Every row gives one point. Each copy is the shape, with its points in the same order, turned, moved and blurred by noise. Is it also mirrored, or only turned?

Shape, 8 rows:
+0.11 +0.01 -0.28
-0.21 +0.26 +0.34
-0.21 -0.42 -0.12
+0.13 -0.26 +0.33
+0.32 -0.29 -0.34
+0.25 +0.22 -0.77
+0.19 +0.23 +0.14
-0.18 +0.14 +0.06
Copy 1 (8 x 3):
-0.12 +0.21 +0.36
+0.11 +0.32 -0.36
-0.34 -0.28 +0.08
+0.20 -0.24 -0.06
-0.06 -0.13 +0.55
-0.20 +0.44 +0.78
+0.23 +0.30 +0.07
-0.06 +0.25 -0.12
Copy 1 is: mirrored
Copy 2 (8 x 3):
-0.25 +0.26 +0.09
+0.17 -0.36 +0.15
+0.09 +0.27 -0.37
+0.44 +0.21 +0.13
-0.14 +0.59 +0.04
-0.79 +0.35 +0.17
+0.03 -0.03 +0.36
-0.01 -0.18 +0.01
Copy 2 is: only turned

Shape (10 x 4):
-0.81 +0.40 -0.08 -0.04
+0.15 -0.35 +0.07 +0.16
+0.19 -0.79 -0.10 +0.17
+0.19 +0.18 +0.10 +0.02
+0.09 -0.19 +0.57 +0.04
+0.13 +0.25 -0.04 -0.19
+0.09 +0.08 +0.20 -0.60
-0.08 +0.33 -0.09 -0.16
+0.21 +0.01 -0.09 -0.02
+0.25 +0.07 +0.43 +0.29
Copy 1 (10 x 4):
-0.11 +0.55 -0.64 -0.32
+0.08 -0.26 +0.14 +0.26
-0.11 -0.54 +0.15 +0.57
+0.10 +0.01 +0.32 -0.20
+0.43 -0.43 +0.05 -0.10
-0.13 +0.04 +0.20 -0.35
-0.14 -0.37 +0.09 -0.60
-0.16 +0.18 +0.02 -0.37
-0.08 -0.02 +0.29 -0.13
+0.59 -0.05 +0.24 -0.03
Copy 1 is: mirrored
Copy 2:
-0.61 -0.13 +0.51 -0.05
+0.28 +0.03 -0.24 -0.42
+0.65 +0.15 -0.17 -0.73
+0.11 -0.13 -0.32 +0.07
-0.07 +0.32 -0.47 -0.20
+0.05 +0.00 -0.12 +0.28
+0.02 +0.45 -0.05 +0.34
-0.08 -0.08 +0.10 +0.28
+0.26 -0.01 -0.17 +0.00
-0.14 -0.08 -0.59 -0.07
Copy 2 is: mirrored

Shape, 9 rows:
+0.07 +0.53 -0.03 -0.21 +0.33 +0.06
-0.02 -0.85 +0.09 +0.40 +0.38 -0.06
+0.16 -0.26 +0.21 +0.52 +0.28 -0.22
+0.09 +0.14 -0.06 -0.12 +0.42 +0.21
+0.03 +0.01 -0.30 +0.26 -0.03 +0.45
-0.01 -0.01 -0.05 +0.06 +0.08 -0.48
+0.27 -0.09 +0.05 -0.04 -0.33 +0.26
-0.38 -0.23 +0.26 +0.42 +0.41 +0.07
+0.26 -0.19 -0.15 -0.50 -0.08 +0.55
Copy 1 (9 x 6):
-0.22 +0.58 +0.12 +0.19 -0.03 -0.11
+0.17 -0.28 -0.31 -0.50 +0.47 +0.59
-0.18 -0.19 -0.10 -0.41 -0.04 +0.46
+0.05 +0.47 -0.11 +0.04 +0.13 +0.02
+0.15 +0.00 -0.33 +0.41 -0.05 +0.14
-0.18 -0.07 +0.43 -0.07 +0.15 +0.21
+0.28 -0.18 -0.11 +0.08 -0.02 -0.34
-0.44 -0.03 -0.40 -0.16 +0.37 +0.37
+0.61 +0.21 -0.19 +0.19 +0.29 -0.39
Copy 1 is: only turned
Copy 2 (9 x 6):
-0.09 -0.27 -0.18 -0.22 -0.60 -0.23
+0.42 -0.31 +0.05 +0.60 +0.34 +0.56
+0.25 -0.35 -0.05 +0.44 +0.21 -0.15
-0.06 -0.27 +0.02 +0.12 -0.53 +0.05
-0.38 -0.08 +0.38 +0.29 -0.17 +0.06
+0.25 -0.18 -0.08 -0.18 +0.18 -0.10
-0.12 +0.44 +0.11 +0.33 -0.13 -0.17
-0.17 -0.56 -0.24 +0.35 +0.17 +0.34
-0.10 +0.46 +0.26 +0.21 -0.67 +0.29
Copy 2 is: only turned

Shape (10 x 6):
+0.35 +0.31 +0.23 -0.26 +0.12 -0.23
-0.09 -0.46 -0.07 +0.42 +0.19 +0.04
-0.47 -0.34 +0.30 -0.32 +0.01 -0.03
+0.34 -0.57 +0.20 +0.06 -0.01 -0.32
+0.20 -0.32 -0.42 +0.07 +0.00 +0.39
+0.30 +0.28 +0.17 +0.14 -0.55 +0.09
+0.19 +0.26 -0.57 -0.55 +0.15 -0.42
+0.10 -0.14 -0.06 +0.44 -0.13 +0.46
-0.24 +0.05 +0.13 -0.29 -0.11 +0.16
+0.13 +0.17 +0.07 +0.45 -0.04 -0.09
Copy 1 (10 x 6):
+0.00 +0.39 +0.48 -0.17 -0.29 -0.29
+0.33 -0.23 -0.40 -0.05 -0.15 +0.23
+0.16 -0.43 +0.05 +0.47 -0.22 -0.28
+0.64 +0.26 -0.11 +0.19 -0.44 -0.04
+0.15 +0.07 +0.05 +0.15 -0.10 +0.70
+0.12 +0.56 +0.19 +0.12 +0.43 -0.06
-0.54 +0.32 +0.30 +0.01 -0.72 +0.18
+0.32 +0.05 -0.11 -0.03 +0.42 +0.37
-0.04 -0.16 +0.36 +0.21 +0.00 -0.14
+0.07 +0.30 -0.20 -0.25 +0.09 -0.03
Copy 1 is: only turned
Copy 2:
+0.25 -0.15 -0.02 +0.09 -0.46 -0.25
-0.18 -0.13 -0.21 +0.23 +0.58 +0.08
+0.15 +0.30 -0.08 -0.03 +0.44 -0.62
+0.00 -0.33 -0.21 +0.59 +0.24 -0.40
-0.49 -0.13 +0.38 +0.20 +0.30 +0.05
+0.19 +0.29 +0.27 +0.60 -0.26 +0.12
-0.56 -0.03 -0.10 -0.13 -0.63 -0.42
-0.07 +0.06 +0.28 +0.34 +0.37 +0.33
+0.09 +0.35 +0.21 -0.01 +0.10 -0.32
+0.11 +0.04 -0.19 +0.31 -0.01 +0.31
Copy 2 is: only turned
Copy 3:
-0.16 -0.38 +0.22 +0.49 -0.15 -0.08
+0.36 +0.20 +0.16 -0.32 +0.08 -0.37
+0.01 +0.49 -0.18 +0.07 -0.45 -0.09
+0.34 -0.08 +0.45 -0.20 -0.40 -0.01
-0.04 -0.13 -0.06 -0.52 +0.29 -0.02
-0.35 +0.05 +0.57 +0.23 +0.29 +0.23
-0.66 -0.58 -0.02 -0.01 -0.34 -0.48
+0.07 +0.16 +0.19 -0.25 +0.52 +0.02
-0.28 +0.25 -0.12 +0.17 -0.08 -0.01
+0.03 +0.01 +0.48 +0.15 +0.29 -0.30
Copy 3 is: only turned

Shape:
-0.19 -0.11 +0.30 -0.22 -0.44 +0.52 +0.29 -0.09
+0.56 -0.01 +0.02 -0.11 +0.22 +0.34 -0.20 +0.57
-0.36 -0.52 +0.26 +0.30 -0.03 +0.27 -0.05 -0.46
-0.23 -0.34 +0.21 -0.40 -0.18 +0.64 +0.08 -0.17
+0.04 +0.48 +0.20 -0.31 -0.07 -0.15 -0.36 +0.02
-0.07 -0.17 +0.06 +0.01 +0.05 +0.09 +0.34 -0.04
-0.27 -0.45 +0.04 -0.31 +0.26 +0.16 +0.37 -0.25
-0.19 +0.02 -0.01 -0.31 -0.32 +0.19 -0.09 -0.11
-0.31 +0.40 +0.38 +0.02 +0.61 -0.30 -0.05 +0.23
-0.09 -0.68 +0.01 +0.28 -0.06 -0.39 -0.30 +0.09
-0.01 +0.32 -0.06 -0.05 +0.46 +0.39 -0.03 +0.32
-0.15 +0.42 -0.08 +0.74 -0.12 +0.43 +0.27 -0.34
+0.32 -0.01 +0.07 -0.19 -0.01 -0.22 +0.11 -0.38
Copy 1 (13 x 8):
+0.17 +0.32 -0.12 +0.07 +0.34 -0.75 -0.06 +0.11
+0.07 +0.11 -0.01 -0.12 -0.55 -0.15 -0.32 +0.77
+0.06 +0.10 -0.26 -0.45 +0.47 -0.23 +0.51 +0.05
+0.14 +0.00 -0.18 -0.25 +0.35 -0.79 -0.13 +0.16
-0.05 +0.02 -0.38 +0.31 -0.09 +0.14 -0.47 +0.02
-0.11 +0.27 +0.25 -0.11 +0.13 -0.25 +0.05 +0.12
-0.24 +0.02 +0.27 -0.53 +0.38 -0.39 -0.08 +0.03
+0.07 -0.09 -0.12 +0.21 +0.27 -0.32 -0.18 +0.08
+0.03 +0.28 -0.01 -0.28 -0.30 +0.46 -0.37 -0.34
+0.05 +0.02 +0.01 -0.26 +0.51 +0.46 +0.27 +0.58
+0.14 -0.03 +0.11 -0.18 -0.62 -0.15 -0.20 +0.05
+0.06 +0.28 -0.04 +0.26 -0.32 -0.32 +0.76 -0.29
-0.61 +0.13 -0.12 +0.11 +0.14 -0.07 -0.09 +0.20
Copy 1 is: only turned
Copy 2:
-0.53 +0.21 -0.19 -0.24 +0.12 +0.03 +0.38 -0.02
+0.05 -0.35 +0.19 +0.53 +0.23 -0.21 +0.16 -0.71
-0.04 -0.40 -0.50 -0.50 +0.03 +0.07 +0.14 +0.25
-0.54 -0.07 -0.28 -0.15 -0.05 -0.29 +0.26 +0.08
-0.10 -0.14 +0.59 +0.01 -0.22 +0.19 -0.08 -0.12
+0.04 +0.11 -0.29 -0.15 -0.02 -0.01 +0.02 -0.23
-0.14 +0.02 -0.55 -0.26 -0.29 -0.32 -0.11 -0.12
-0.21 +0.04 +0.10 +0.02 -0.18 -0.03 +0.23 +0.21
+0.25 -0.17 +0.39 -0.45 -0.47 +0.22 -0.08 -0.72
+0.38 -0.49 -0.58 +0.24 -0.32 +0.39 +0.11 +0.04
+0.18 -0.13 +0.30 -0.07 -0.03 -0.39 +0.21 -0.61
+0.46 +0.17 +0.13 -0.66 +0.55 +0.08 +0.38 +0.05
+0.04 +0.02 -0.02 +0.06 +0.08 +0.11 -0.54 +0.04
Copy 2 is: mirrored
